Every row gives one point. Two turns around zero, p and q, are shown by what they do to some points. Write where each new point lands after one turn and then the other. Backwards means that the second turn is done in reverse. Each puzzle has new turns, and all numbers are rounded.
In the rows, zero is written as 128.

Turn p:
[110 155] -> [ 97 136]
[170 126] -> [161 155]
[157 144] -> [139 159]
[111 107] -> [129 101]
[ 92 108] -> [115  89]
Turn q:
[124 141] -> [123 141]
[ 67 127] -> [ 67 123]
[153 145] -> [152 146]
[147 100] -> [149 101]
[150 128] -> [150 129]
Where do these land?
q, then p: [129 115] -> [138 120]
q, then p: [145 108] -> [154 126]
p, then q backwards: [115 129] -> [117 121]
q, then p: [ 81 165] -> [ 69 120]
q, then p: [170 123] -> [161 154]

Turn p:
[ 94 128 112 147] -> [ 96 123 114 151]
[153 111 118 136] -> [145 104 119 117]
[160 129 118 135] -> [156 118 113 122]
[156 140 150 136] -> [164 131 140 135]
[141 119 140  56] -> [129 157 152  64]
[133 162 127 145] -> [144 146 114 154]
[ 60 106 131 141] -> [ 62 117 144 152]
Turn q:
[139 133  96 141] -> [124 141  94 123]
[139 165 110 130] -> [129 169 116 128]
[157 112 130 121] -> [153 118 122 108]
[114  85 179 142] -> [143  71 155 153]
[116 168 105  92] -> [101 174 142 105]
[126 125  95 130] -> [111 132 102 116]
[105 107 181 139] -> [136  90 165 161]
Where do these land?
q, then p: [139 142  80 150] -> [113 145  77 129]
p, then q backwards: [108 112 165 118] -> [101 135 153 101]
q, then p: [122 150 140 127] -> [139 138 135 148]
p, then q backwards: [145 111 172 128] -> [132 123 173 106]
p, then q: [136 120 151  95] -> [142 137 165 118]
p, then q: [119 134  60 150] -> [ 80 128  77 112]

Turn p:
[134 104 135 142 119  90 145 109] -> [120 102 115 118 112 105 160 113]
[113 106  92 149 100 119 137 133] -> [115 121  87 137  93 136 135 138]
[151 103 140 135 123 156 131 108] -> [140 117 122 126 140 158 141  96]
[148 206 130  85 112  73  67 135] -> [179 177 174 108  92  57  91 139]
[146 111 148 156 171 127 134 173] -> [145  77 139 144 162 132 135 163]
[124 104 136  82 124 160 135 143] -> [117 130 144  92 133 175 116 133]
[102 107 147 117 117 114 123 148] -> [106 106 151 120 103 134 123 138]
[107 126  93 123 105 158 141 127] -> [108 156  99 132 116 160 121 134]
[128 202 125 119 107 154 137 102] -> [135 209 141 146 137 121 136 118]
[143 114 136 148 199 112 137 133] -> [130  81 122 130 184 100 128 139]
[112 124 125 155 131 146 121  99] -> [114 129 113 158 135 132 123  99]
Turn q:
[164 149 130 121  99 148 123 129] -> [159 133 135 111  98 156 133 123]
[157 156 149 119 127 112 126 168] -> [169 167 139 140 121 127 141 146]
[147 142 101 161 136 148 112 115] -> [144 117 101 142 123 153 109  97]
[150 150 112 149 105 106 115  98] -> [147 121 131 136  92 117 114  88]
[ 92 145 166 101 167 126  99 105] -> [103 163 156 109 167 117  83 126]
[166 108 163 101 109 101 156 133] -> [143 131 179 124 120 119 179 134]
[107  82  95 160 105 157 104 130] -> [110  65 104 145 117 149 105 148]
[102  88 115 168 147 112 177  94] -> [ 68  98 112 156 143 110 160  94]
[ 97 101 100 101 159 127 153 158] -> [115 116  95 115 172 103 151 161]
[ 98 158 150 101 125 143 115 148] -> [121 167 128 103 126 130 105 162]
Where do these land?
p, then q: [104  96 140 108 155 157  96  58] -> [ 92 105 150  99 155 123  66  85]
q, then p backwards: [139 130 124 127 150 121 145 176] -> [154 156 112 153 132 135 155 139]
p, then q backwards: [171 124 130 136 123 117 148 136] -> [158 121 108 107 127 127 147 149]
q, then p: [ 90 101 136  72 121 171 123  61] -> [ 74 121 174  75 128 150  73 110]
q, then p: [ 96 118 165 159  93 124 132 134] -> [104 127 149 171  89 142 135 141]
p, then q backwards: [111 146 179 138 116 154  96 135] -> [156 117 177 154 124 113 103 111]
q, then p: [149 167  99 133 135 100 156 133] -> [143 158  93 114 126  95 157 122]
q, then p: [130 128 126 119 123  92 115 142] -> [148 111 136 125 116 105 143 136]
q, then p: [158 132  72 130 122 126 126 146] -> [161 120  80 101 126 135 141 126]
p, then q: [132 138 109 160 143 119 142 160] -> [144 123 101 164 134 124 147 145]

Turn p:
[ 85 140 113 106 100 133 140 119 132 118 133] -> [ 99 152 108  97 108 125 145 112 138 130 123]
[129 103  96 157  91  96 144 129  78 128 139] -> [154 101 111 130  97 100 174 118 114 169 144]
[108 136 113 130 118 142 145 146 142 157 162] -> [136 164 104 118 134 145 141 135 145 142 154]
[132 143 157 117 180 139  92 105 127 125 153] -> [118 142 138 141 145 148  68 119  89 124 127]
[127 115 137  74 183 127  74 108 126 124 123] -> [ 90 102 117 122 160 127  54 118 105 124 119]
[181 150 117 127 144 140  86 145 122 104 118] -> [158  93 132 121 152 141 114 125  95  80 125]
[160  86 106 164 122 129  85 161 131  98  91] -> [133  58 122 163 131 115 150 138 123  80 152]
[139 156 137  86 169 103 129 104 170 139 135] -> [133 159 131 121 168 115  72 107 146 124  98]
[ 99 118 132 145 121 102 169 170  98 131 125] -> [128 141 139 118 114  86 163 166 127 155 152]
[125 133 134 152  79 126 138 142 104 168 104] -> [153 118 115 125  86 136 157 170 146 145 115]
[124  95 107 156  99 133 172 132 114 157 127] -> [136 121 122 142 121 132 182 140 154 172 139]
[152 157 149  96 173 170 133  99 149 107 114] -> [107 140 167 119 172 163 101 113 116 103  89]
[112  91 151 129  63 111 156 139 127 119 152] -> [126 126 147 113  73 117 151 115 169 152 167]
[120 168 144 152 150 142 129  92 173 115 115] -> [119 173 141 162 133 142 120 114 127  92  89]
Turn q:
[153 107  95 141 137 125  73 140 147 113 139] -> [167 105 107 119 139  93  84 126 147 134 137]
[214 124 132 100 136 123 148  83 139 120 108] -> [158 153 135  87 140  90 151  71  81 116 109]
[120 127 150 123 143 148 123  80 133 141 122] -> [101 161 148  97 139 133 118 113 131 139 131]
[ 97 171 127  99 110  97 151 120 143  99 130] -> [121 146 131 122 123 118 178 176 135  94 136]
[ 87 137 131 143 128 154 105 164 107 120 105] -> [115 125 125 161 133 160  91 156 150 113 108]
[129 136 123 117 144 108 139 154  79 136 161] -> [118  95 109 135 125 135 143 159  93 157 109]
[112 129 149 132 154 139 147 168 140 137 151] -> [139 117 151 153 138 161 128 149 112 149 151]
[126  93 156 115 115 124 145 119 142  86 153] -> [114  95 156 108 135 120 135 123 111  95 164]
[ 91 130 146 206 165 141 115 156 122 119 114] -> [100 140 134 202 149 132  74 142 135 143 147]
[166 133  90 139 104 182 159 115 190 152 121] -> [181 167 102 120 131 159 145  65 145 119 165]
[122 110  82 126 139 120 126 121 128 123 124] -> [131 112 105 125 155 113 139 121 155 136 123]
[115 114 166 103 114  84 121 111 121 129  96] -> [103 124 177 119 104 100 142 131 138 114  97]
[133 153 118 119  73 119 113 134  75 190 141] -> [117 123  87 115  51 152 137 132 129 154  87]
Where do these land?
q, then p: [124 105 135 124 143  71 132 131 139  95 148] -> [135 127 151 138 122  80 114 134 139 159 165]
p, then q: [112 150 106 119 112 164 124 135 100 110 149] -> [111 121 104 101 142 165 153 135 116 117 111]
q, then p: [114 152 112 133 121  92 109 116 153 126 146] -> [162 146 118 110 132 101 127 125 155 121 149]
p, then q backwards: [140 147 113 130 169 159 130 140 140 123 144] -> [129 140 130 123 159 165 152 125 135 100 123]
q, then p backwards: [112 140 195 146 136  92 147 142 127 133 154] -> [104 103 178 166 144 137 136 140  87 106 128]
p, then q backwards: [139 120 122  31 123 137 112 142 151 130 155] -> [117  80 110 113 128 185  81  79 136 118 150]
q, then p: [115 145 109 139 138 154 142  99 102 138  89] -> [105 159 107 137 144 129 143 136 113 108  85]
p, then q: [114 144 107 150 134  92 108 133  78 145 141] -> [132 101  83 137 102 115 144 119 120 150  90]
q, then p: [200 126 103 150 115 124 137  98 113 119  70] -> [138 114 121 146 119  91 140  85 101 131  49]
q, then p: [112  66 207 144 121 150 124 120 150 137 151] -> [ 93 138 142 133  67 171  70 115 124 149 161]
q, then p: [134 129 119 150 112 159 122 139 136 136  45] -> [128 133 137 171 118 142 135 107 117  70  76]
q, then p backwards: [119 111 107 119 113 141 148 140 146 145 143] -> [148 109 112 132  98 148 132 132 131 136 143]

Turn p:
[112 139 106 134 107 121 139 113 139  97 120 134 128 113] -> [120 137  99 131 109 126 151 109 142 105 125 121 136 127]
[103 149 124 108 149 180 132 112 126 113 119 118 125 119] -> [113 141 135 101 140 177 141 128 152 121 121 101 129 140]
[131 107  98 111 130 128 135 129 121 132 109 135 107 145] -> [125 109  98 114 144 131 132 138 113 121 115 141 116 144]
[152 145 126 152 129 121 117 187 137 111 117 128 145 119] -> [176 162 138 152 110 126 124 149 123 111 112 147 140 123]
[154 135 140 101  88 111 150 156 191 138 109 109 118 135] -> [163 136 121  98 110  76 139 150 171 127 126 157  96 122]
[ 83 127 147 110 142 131 106 121 107 126 113 139 159 122] -> [ 93 121 161 112 129 139 128 122 122 121 100 120 165 120]
[128 148 129 106 137 122 107 129 122 191 138  83 167 118] -> [127 133 141 106 121 114  74 151 140 181 107  96 144 113]
[154  98 133 138 144 157 225 130 129 145 141 133 113 129] -> [156 121 108 123 168 140 197 147 116 177 167 128 103 116]
[145 128 133 114 154 119 114 120 112 106 162 150 164 173] -> [144 116 148 121 149 126 107 106 108 126 159 138 178 160]
[116  84 126 133 119 122 104 109 146 117 135 139 112 110] -> [103 107 115 137 129 136 118 103 134 111 132 157 117  97]
[145 137 126 170  78 130 108 132 135 109 114 161 108 116] -> [134 149 124 157  83 124 139  94 113 104 122 150  93 134]
[154 120 128 107 155 117 122 123  99 104 127 148 105 114] -> [130 136 125 128 174 127 120 116  97  94 133 121 121 126]
[151 151 134 164 154 128 139 119 151 125 110 139 117 121] -> [140 156 131 168 149 126 145 116 148 137 121 131 113 143]
[131 137 142 167 108 110 105 111 102 134 140  85 134 157] -> [137  89 145 165  93 116  99 125 128 138 135  94 127 143]
[ 61 114 128 107 127 120 118 129 102 171 166 119 118 129] -> [ 59 105 131 110 113 135 106 168 112 146 145 118 145 111]
Turn q:
[133 163 120 100 147 146 112 158 140 108 112 156 146 133] -> [140 134 127  87 150 158 122 156 130 129 116 148 150 155]
[111  90 101 131 157 104 162  94 104 124 123 163 100 151] -> [129 103 116 158 124 136 169  92  87 151 158 146 107 155]
[165 160 121 132 112 117  96 102 112 141 129 113 165 127] -> [133 171 120 127 122 123  75 129 106 145 106 111 135 119]
[145 118 172 142 120 151 156 120  96 152 129 120 155 166] -> [118 137 156 153 105 141 148 124 110 126 102  67 148 132]
[ 95 140 108 113 126 153 115 114 128 129 123 139 157  87] -> [107 145 119 115 124 140 126 124 130 133 111 179 155 102]
[ 96 109 100 112 147 116 162 169 102 154 129 142 140 101] -> [103  84 101 124 118 118 164 160 103 144 135 150 155 112]
[152 153  98 119 120 125 100  99 148 125 175 111 107 104] -> [147 154 132 110 141 125  82 116 128 136 168 141 110  85]
[118 163 115 106 110 120 143 120 123 134 132 130 111 132] -> [127 156 141 113 118 119 140 148 119 145 146 142 112 127]
[160 105 173 123 138 161  97 118  98 112 133 120 124 117] -> [145 115 156 136 124 152 103 110 107  76  98 115 128 114]
[102  97 117 114 118 117  97 121 107 131 110 102 121 167] -> [ 77 116 119 120 108 129 116 110 117 121 122 120  88 152]
[111 124 136 121  87 134  93 165 166 144 149 129 127 124] -> [107 112 145 112 109 125  94 151 185 126 141 133 135 122]
[117  95 131 152 118 100 130 141 141  82 145 116 113 119] -> [132 110 109 142 131  94 126 109 149  87 161 131 127 141]
[135 137 132 167 135  97 104 160 101 117 106 139 112 149] -> [130 119 108 164 144 125 110 164 120 113 124 120 108 172]
[153 138 129 138 150 100 158 111 137 115 101 134 126 147] -> [163 138 116 134 148 113 150 115 115 148 120 113 119 159]
[133 152 116 106  96 112 143 129 163 160 139 131 120  88] -> [149 136 137 108 109  97 124 149 153 166 140 149 129  92]
[ 96 119 174 143 160 155 152 136 159 133 126 116 149 118] -> [110 113 152 135 163 123 167 113 161 117 100 119 162 114]
[153 114 133 155 135 168 159 120 151 113 115 117 101 146] -> [159 133 122 137 138 157 165 106 155 112 129  95 108 122]
Where do these land?
q, then p: [143 110 140 143 109 109 111 104 142 108 153 103 157 112] -> [121 126 121 146 118 107  93  86 152 114 120 112 147 123]
p, then q: [ 98 116 128 135 156 131 133  95  93 159 132 121 138 144] -> [ 71 102 126 140 129 134 142 116 125 133 104 112 131 110]
p, then q: [ 99 134 145 108 133 125 135 141 145  94 144 120 118 147] -> [130 119 139 105 135 118 135 119 147 108 153 123 165 145]
q, then p: [133 100 150 165 160 109 100 130 106 115 135 142  91 160] -> [131  79 140 182 141 166 122 127 124 116 150 135 118 144]
q, then p: [141 135 101 159 105 157 121 151  99 129  90 161 149 156] -> [159 131 114 117  79 170 137 147 129 140 108 138 121 170]
p, then q: [ 92 138  94  98 105 100 105  88 127 125 145 128  83 124] -> [ 72 136 107 106 130 117 121 107 138 116 171 169 106 144]
p, then q: [123 147 126 122 154 155 142 129 120 140 108 100 108  93] -> [126 128 122 103 161 132 151 152 146 116 110 121 102 101]
p, then q: [138  98 136 122 119 158 153 151 150 141 147 128 142 114] -> [159 111 147 119 112 140 131 147 124 144 133 140 147  92]
p, then q: [122 155 106 146 109  93 116 113 139 109 124 181 109  88] -> [120 194 109 152 141 110 138 129 120 136 152 169 120 149]
p, then q: [161 117  92 109 158 156 105  99 103 121 102 132 156 145] -> [123 131 119 108 135 178 119  90  94 139  86 114 107 134]
q, then p backwards: [163 148 158 154 130 105 154 132 139  97 143 123 108 140] -> [172 163 148 129 145 110 151 135 119  97 131 109 121 136]
p, then q: [118 139 120 105 127 108 144 157 101 137 143 109 113 113] -> [113 118 108 106 132 107 119 166 115 103 138 126 132 119]
q, then p: [148 150 142  88 110 160  98 149 164 130 157 138 133 107] -> [143 156 171  81 133 125 101 112 145 112 125 155 126 100]
q, then p: [120 120 121 142 141 130 136 148 143 157 111 108 155 162] -> [119 103 111 120 127 137 129 164 159 152 104 123 136 126]
q, then p backwards: [120 110 161 125 104 124 169 132 148 158  88 124 159 116] -> [100 144 137 143 103 108 151 120 144 138  78 112 170 129]
